Each row of a before or after table is a point. The points were changed in one or more steps. Then noise was added and the rows were shuffled. The steps act on how far a point lies along the listed directions, d1 being the first. What was done? A step turns or swaps two directions, mirrors them in a line or flattens them onto one, adds a multiple of one to another, or multiplies one. Angles are multiples of 10 degrees, from the lower direction toward the higher: turns from -170 to 170, lines from 10 to 170 but not 90. Use the fewest steps. Two steps may share a direction if one is a turn and the other turns, adds or multiplies; they go together, in the order done. Otherwise the lowest direction goes first.

Directions:
(1): [32 52]
(2): [-52  32]
Before:
[[ 12 -13]
 [  9   5]
 [ 10 -18]
 [ 22   2]
 [ -2   3]
 [ 14 -20]
 [ -8  -9]
 [  2 -13]
 [  4 -22]
 [ -7 -11]
 [  1 -10]
 [-19 -13]
 [  1   0]]
After (13 x 2):
[[-39 -35]
 [  9  26]
 [-23  -4]
 [-20 -33]
 [-18 -18]
 [  5  43]
 [-35 -13]
 [-17 -32]
 [-25 -59]
 [  0   2]
 [-31 -17]
 [-23 -21]
 [  5   2]]
Steps: multiply d1 by 3; multiply d2 by -1

Directions:
(1): [  9  -7  31 -27  27  -5  48  -1]
(2): [  8 -60 -16  10  10 -25  -2 -11]
(3): [ 30  10  -3  28  29  27   0 -39]
Before, 8 rows:
[[ -7  60  19  -5  -6  21  14  10]
 [  9 -21   0   0  15 -10  18 -14]
 [ -1 -10  -4   2  10   1  12  -2]
 [ -8  24  11  -7 -21   1  -9  22]
 [-14  21   4  -7 -13   9 -10  20]
 [ 16 -35  -2  11  21   0  -7 -16]
 [ -8 -30 -17  15   5 -20   0  -6]
 [-30   9   3 -26 -18 -19   2  29]]
After, 8 rows:
[[-14   8   4 -15  -1  -8   7  12]
 [ -2  46  30 -16   9  13  37   9]
 [ -2 -11  -9   3   7   0   7   1]
 [  6 -33 -11  13   9  -2 -21  -6]
 [ -7  24  10  -9  -3  13   2  13]
 [  2  24  18  -8  -8   5   2  14]
 [-10 -21 -23  21  -2 -15 -12  -5]
 [  4 -26 -10   4   7 -15   8 -12]]
Steps: turn d1 and d2 by 30 degrees; multiply d3 by 0.4

Directions:
(1): [-47   2 -28  40 -20  -8   9  26  14 -20 -14  13 -36 -21]
(2): [-23   5  41   0 -30  26 -11  -1 -60  -8  20 -11 -15 -14]
(3): [-23 -20  34  19 -14  36 -10  17  35  18   4  29  39  16]
(4): [ 10  15  -3  19   0  27 -42 -43   9  32 -33   8 -34  -4]
Before:
[[ 21  -5 -15   7  12  -7   1  -9  28  25  -9  11  15  13]
 [ 21   1 -18  -3  27  -8  -7 -15  60  32 -27  18   7  11]
 [-16   9 -11   5 -15 -11  10  14 -30 -18   2  -3 -31 -16]
 [-11   4 -13  19  -2  -9  -2   6   4   1 -11   4 -29  -9]
 [ 13  -4 -10   4  15 -11  -2  -4  25  13 -10   3  19   7]
 [-15  -1  15  17 -25  28  -6  -7  -3   5  -6  16 -21  -3]
 [-24   3 -17  17 -20   2   7   5 -10 -13 -16  -4 -37 -16]
 [-10  10  -3   7  -9  -6   7 -13 -38 -18  -5 -18 -39 -17]
 [ -8   2   4   4  -7  -4   5  12 -20 -12  11 -13  -7   0]
 [  0  -3  -9   4   7   4  -2  -4  -7   7  -5   1  -9  -5]
 [ -9   2 -16  22   2   5  -2   0  20  -8 -13   9 -21  -9]
 [-12   0  21  15 -12  20 -16  -9 -11   5   1   5 -10   1]
 [-16  -5  -2  10 -10 -13  11   2   3   2  -6   2 -22 -15]
 [ -9  13   3  19 -12  20 -25 -11  -7   0 -15   5 -24  -1]]
After:
[[-20  -8   2  11 -11 -12  15   9   6   0  -2   3 -14 -13]
 [-15  -3  16  13 -11  13  -5  12  -7  -1   8  -2   1   5]
 [-32  -6 -10  13 -22  -1  20  24  -7 -21  -3  -2 -17 -12]
 [ -7   3 -22  13   4  -9  11   7  10 -20  -4   2 -19 -10]
 [ -2  -6  -9  -1   6  -3  10   7  -9  -1   4  -1  -1  -5]
 [ 27   0 -25  -1  17 -21   8 -10  16  17  -8   1   5   8]
 [ 31   7 -39 -21  35 -39  14 -11  36  11 -18  -2  -5   3]
 [ -3   6   5   2  -5  -2  -4 -11 -30  -8   4 -10 -24  -6]
 [-15  -2 -12  14  -2 -17  13  21   1  -9   0   2 -16  -8]
 [ -4  13 -12   0  -5 -13   5   6 -27 -27   1 -13 -23  -5]
 [-30 -11  19   7 -17  -1  27  23 -23 -27  16  -6   3  -6]
 [-31  -6   9  13 -24   5  12  31 -10 -12  10  14  -2  -6]
 [ -3   9  -6   1 -17   1   7 -10 -27 -12  -2  -3 -39 -12]
 [ 18   0 -16   1  18 -17  -2  -9  18  10 -12  -2  12   4]]
Steps: turn d3 and d4 by 110 degrees

Directions:
(1): [ 11   3   2 -35 -28 -23  28  28 -23 -18   3  -4  29  27  11  14  27   9
 -18 -25 -21 -41 -34   3]
(2): [ 11  -2  -8 -18  -9  34  14  -7  37 -31 -15  37 -34 -13 -46  -1   1  20
  -1  -3 -10 -14 -21  39]
(3): [  1  33   1  14  -5  24 -50  17 -23   9  -6  38  10   6 -19  10  37  12
   6 -13 -47  16  13 -21]
(4): [-19  12  -3  40   2  -8  26 -20  13  22  40  46   7  -5  26  15  -9  -6
  -1  -2 -25 -43  20  22]
(5): [ 50  16 -21   5   5   0 -21  49  30  -4  -1   2  14  36  14 -10  -7  -9
  19  17  17 -14  31  32]
(6): [ 26  32  -5  15   0 -19 -12 -23 -25  13 -16  -8  19 -20 -21  25 -20  60
   9  20  29 -29 -10   2]
Before:
[[ 10 -10  -6   1   6  -7   2   5   7   9   5 -26   6   8  13 -16 -16 -20
   14  18  26  20  28 -10]
 [ 12 -20 -12  -7   4  -7  25  -2  23 -10  -1 -15  -8  12  11  -5 -27  -9
   -5  11  28  -6  -7  24]
 [-12  -1   2  13  -5   7 -11  -9 -13   2   5  15  -8 -19  -4   6  15   5
   -6 -13 -25   4   1  -8]
 [  7  -3  -7  -6  -4  -5   7  18   7  -3   3  11   1   4  11  -7   7  -6
   -6  -9 -18 -16  -5  11]
 [ 13  -2  -3 -12  -4 -25  15  26 -22   1   9 -46  33  22  34  -2   2 -13
   -3   5  22   7   0 -14]
 [ 24   3 -12  -4   6   7 -20  20   2  -4  -8   1   5  16  -5  -9   8   0
    0   8   4   8  -3  -1]
 [ -1  15 -10   5  -9  -4  13  -8  -2  -5   6  12  15  -1   2  14   4  24
   -3   4  -6 -23 -14  13]
 [-14  -1   6   0   1  13  -3  -1  -9   3 -14   8  -9   6 -10  -2  15  -9
   -4 -22  -6  11  -7  -9]
 [ 26   8  -5   1  -5 -10   0  11  -3   1  -7 -12  16   6   2   5 -18  18
    2  14  21 -17   2   5]
 [ -2  16  -1  15   6  -2 -23  -2 -11  20  -1   9  19  -1   7   3   3   9
    4   9   6  -4  20 -18]]
After:
[[ 13 -21 -11  -6   4  -6  24  -3  23 -10   0 -15 -10  13  12  -5 -28  -9
   -6  12  29  -5  -6  24]
 [  5 -10  -8   9   9  -4   0  -1  11  13   9 -21   3   4  13 -16 -20 -21
   15  21  27  21  34  -8]
 [-14  -2   5   3   4  17  -8  -3  -8   5 -16   6 -14   2 -14  -6  11 -10
   -1 -19  -1  20  -3 -10]
 [ 24   1 -12   1  15  16 -31  13   7  -1 -15  -4  -4  10 -13 -15   1  -2
    6  16  13  26   4  -5]
 [-11   2   2  10 -10   2  -3  -6 -16   2   9  19  -3 -16   0  10  19   5
  -10 -16 -30  -7  -3  -5]
 [ 27   7  -5   0  -3  -7  -5  11  -2   0 -11 -15  12   4  -2   2 -19  18
    4  16  25 -10   3   3]
 [  1  16 -10  -5 -15 -10  18   0  -7 -10   7  10  23   5   4  17  11  26
   -7  -2 -10 -33 -24  14]
 [ -3  19   0  16   2  -6 -15  -1 -12  20   6  15  24   2  13   7   7  10
    1   5  -1 -17  18 -14]
 [ 15  -6  -3 -12   6 -14  -5  23 -18  -1  -6 -60  19  13  21 -12  -5 -15
    4  15  40  38   7 -22]
 [ 10  -3  -6 -15  -8  -5   9  22   4  -6   0   7   3   7  10  -7  13  -4
   -7 -13 -18 -15 -11   9]]
Steps: multiply d4 by 2; turn d1 and d4 by -40 degrees

Directions:
(1): [ 17  27   2  -2  -8  16 -14   0  -5 -40   3  -3 -20  20 -14  28  -6  10
   2  14 -17  -2  -4   2  16   5   7 -23 -34  -8  11  -7  -6  12 -26  21
  10 -60 -19 -17  16 -13 -40  -9   2 -17 -14 -19   7 -22 -18  13   0 -13
  12  11  43 -19  13   5  21   3  -1  -1]
(2): [ 25  32  11  26  10  37  -2 -11   2  17 -25  22 -23 -39  -5 -25  -2  15
 -13  36   0   5  18  -2  23 -18   1   2  11   5  18   7 -41  14   2  -8
  18  -1   6  -6   3  22  -5  27 -18  10 -20 -16   5   0  17  19  -9   6
 -14  31 -25  20   8  24  10 -25 -12  -3]
Before:
[[-10 -12  -7 -29  -7 -24 -11  12 -13 -34  16 -21  11  31   0  30   1  -2
    9 -12  -9  -8 -13   0  -5  21   0  -8 -28  -7   3   2  35 -10 -19  16
   -9 -26 -13  -1   2 -19 -17 -23  30 -11  10  -3  16  -3 -29 -15  -3  -9
   13 -20  38 -21  -5 -14   1   9   1  -3]
 [ 11  25  10  22   8  23   5  -1   8  27 -20  27 -12 -46  13 -29   1   2
   -8  15  18   1   9  -2  17 -24  -3   7  21  13   2  -1 -24  -2  13 -22
   13  22  15  -9  -3  23  16  30 -14  20 -15  -7   9  12  18  18  -7   8
  -32  23 -39  27   1  14   8 -17   1  -9]
 [-43 -46 -19 -22   4 -48  11  -4  -5 -10  28 -12  49  44   6  17  -3 -14
   13 -32  15 -11 -17   6 -28  12  -2  -1  -1 -14 -11   0  33 -19   3   2
  -26  22  10  17 -21 -25  11 -27  13  -3  27  18  -6   2  -9 -18   5 -15
    4 -29  14  -9  -8 -30 -17  20  17   2]
 [-33 -46 -12 -21  -8 -29   9   5  12   7  28 -20  19  15   4  12   3  -3
   11 -31  14   3 -12   7 -14  -1  11  23  13   5 -16  -1  28 -12   8   3
  -17  30   7   0 -14 -17  40 -16  -1   2  14  24   5   9   6 -11   4  -5
    7 -26   2  -5 -12  -9 -21   4   9   0]
 [ 12  10   5  -7 -12  -6 -17  12  -7 -34   3 -10 -13  19 -12  27  -6   8
   10   1  -3   5  -2   6  -5   4   5 -22 -21   1   0  -3  12  -1  -4  18
    3 -46 -14  -5  11 -14 -38 -14  12 -15   1 -10 -12  -2 -25  -6   2  -2
   15   1  28 -28   0  -9  15   5  -5   6]
 [-13 -17 -19 -12  -2 -23  16  -2   5  11   4 -11  25  22   5   1   1 -16
    9 -35  14  -7  -6  -3 -14   4  -7   9   1   2   1  -1  22  -5   9  -6
  -22  16   8  12 -10   7  13   2  -1   3  27  13   4  10   3  -9   9  -5
   -2 -16 -12   7  -6 -21 -13  -1   9  16]
 [ 20  24  14   8  -2  10  -6  -1  -4 -13 -21  10  -7   3 -17  -7  -4   6
    4  19  -4   1   4   7  27  -8  -9  -9  -8 -19  21   4 -25  12  -8  -4
   17 -13   2  -6   6   2 -29  13   0  -2  -9 -16   4 -11   2  16  -1 -15
   -2  18   5 -17   9   8  -3 -16  -6   5]
 [ 12  24  -2  -6  -4  12  -3   3   9 -31  -1  -5 -25  20 -19  26  -9  14
    8  19 -18  -3 -14  10  11   5  -3 -21 -45 -11   6   2  -2  21 -19  27
    7 -57 -23 -14  11 -12 -34  -3  -1 -16 -13  -1   3 -20 -23  23  -3 -12
    7  18  48 -14  21  -8   9  -2  11   9]
 [-18 -25   1 -29   3 -37   8  15   0   6  18 -11  23  24  10  10   7 -21
   12 -30  14   1 -15  -2 -28   8  -9   2  -2   2 -15  -3  38 -13  12   6
  -16  17   1   7  -3 -11  15  -9  21   4  22  21 -11  20  -5 -24  -1  -7
    7 -27   1   8 -17 -22  -9  12   8  -5]
 [ 36  41  10  33  16  53 -10 -10 -11  12 -18  24 -22 -47 -20 -28  -4  13
  -13  52   4   4  24   9  18 -18   3   0  18   3  28  17 -50  26 -10  -9
   27 -17   7 -15  -3  16 -12  37 -22  16 -41 -20  16   0  20  22 -26   2
  -12  45 -13  21  20  27  23 -34  -9   0]]
After, 10 rows:
[[  2  14 -10 -15  -8  -7  -2  10   8 -39  12 -15 -13  38 -15  39  -8   8
   14   1 -20  -5 -21  11  -1  14  -3 -20 -52 -12  -1   0  18  15 -22  32
   -3 -58 -27 -11   9 -22 -32 -15   6 -24  -3   8   0 -18 -29  15   0 -15
   13   4  62 -22  15 -19   3  11  18   9]
 [ 12  19  10  -2  -5   4  -5   1  -4 -15 -16   3  -3  10 -14  -3  -6   4
    8  13  -6   2   3   8  22  -4 -13 -12 -10 -20  17   2 -17  10  -9  -4
   13 -14   2  -5   6  -1 -28   7   4  -4  -8 -14   2 -12  -1  15   1 -16
    1  12  12 -21   9   5  -4 -11  -2   6]
 [ 35  39   9  29  16  50 -12 -11 -10  12 -16  23 -18 -43 -20 -27  -5  11
  -12  48   5   3  23   9  15 -18   4   0  14   4  28  16 -44  26 -10  -7
   24 -15   7 -14  -2  13 -13  33 -17  16 -38 -19  15  -1  15  20 -25   0
   -8  39 -11  18  20  24  24 -31  -7   3]
 [-17 -21  -7 -35 -10 -31 -13  13 -14 -35  22 -28  18  42   4  33   1  -5
   10 -20  -9  -7 -21  -1 -12  24  -1  -9 -28 -10  -3   1  45 -13 -22  16
  -11 -27 -13  -1   1 -25 -16 -28  36 -13  15   1  14  -4 -34 -19  -1  -9
   15 -26  43 -21  -7 -19   0  15   5  -2]
 [ -9  -9 -20  -5   1 -15  14  -2   4  16  -1  -7  21  13   4  -5   2 -11
    7 -26  15  -5  -1  -4 -10  -1  -7   9   2   2   8   0  11  -4   8  -9
  -18  17   9  12  -9  13  12   8  -5   7  24  14   4  11  11  -4   8  -4
   -6 -10 -19   9  -3 -18 -12  -6   5  15]
 [  3   1   1 -15 -14 -19 -18  18  -9 -43  13 -18  -7  31 -12  35  -7   2
   16 -11  -4   1  -8   7 -13  10   5 -25 -24   0  -7  -6  28  -9  -8  19
   -6 -45 -15  -4   8 -20 -38 -26  17 -18   7  -4 -13  -2 -29 -11   6  -2
   19  -7  39 -33  -4 -18   9  14   0   5]
 [-26 -38 -10 -12  -5 -19   9   2  12  10  21 -15  12   5   1   8   0   0
    6 -24  16   1  -7   4 -10  -7  10  22  15   5 -11   1  18  -9   8   1
  -14  28   9  -3 -14 -10  39 -13  -4   5  10  19   4  11  10  -7   3  -4
    2 -17  -3   0  -8  -2 -21  -2   8  -2]
 [-13 -20   3 -25   6 -32   9  12  -2  10  12 -10  18  17   8   5   6 -19
    9 -23  13   2  -9  -2 -25   6  -9   5   1   2 -10  -2  29 -12  12   6
  -10  18   1   6  -2  -8  13  -5  16   3  16  20  -8  19  -3 -19  -2  -4
    3 -19  -3  13 -18 -16  -7   7   3  -5]
 [-38 -42 -18 -19   6 -41  11  -6  -6  -8  24  -8  47  39   5  12  -5 -11
   10 -26  15 -12 -14   7 -25  11  -1   2  -2 -15  -6  -1  26 -17   2   2
  -22  21  11  16 -19 -22  11 -22  12  -1  23  16  -3   3  -4 -15   3 -13
    2 -26  10  -6  -9 -25 -15  17  14   3]
 [ 18  30  13  28   7  30   5  -5   9  31 -26  32 -15 -55  11 -35   1   5
  -10  22  18   1  12  -2  21 -27  -5   6  21  14   6   1 -33   0  13 -24
   16  24  19  -8  -4  28  16  35 -19  23 -21 -12  11  11  21  22  -8   8
  -31  31 -43  32   2  21   8 -24   0 -13]]
Steps: add -0.5 times d1 to d2
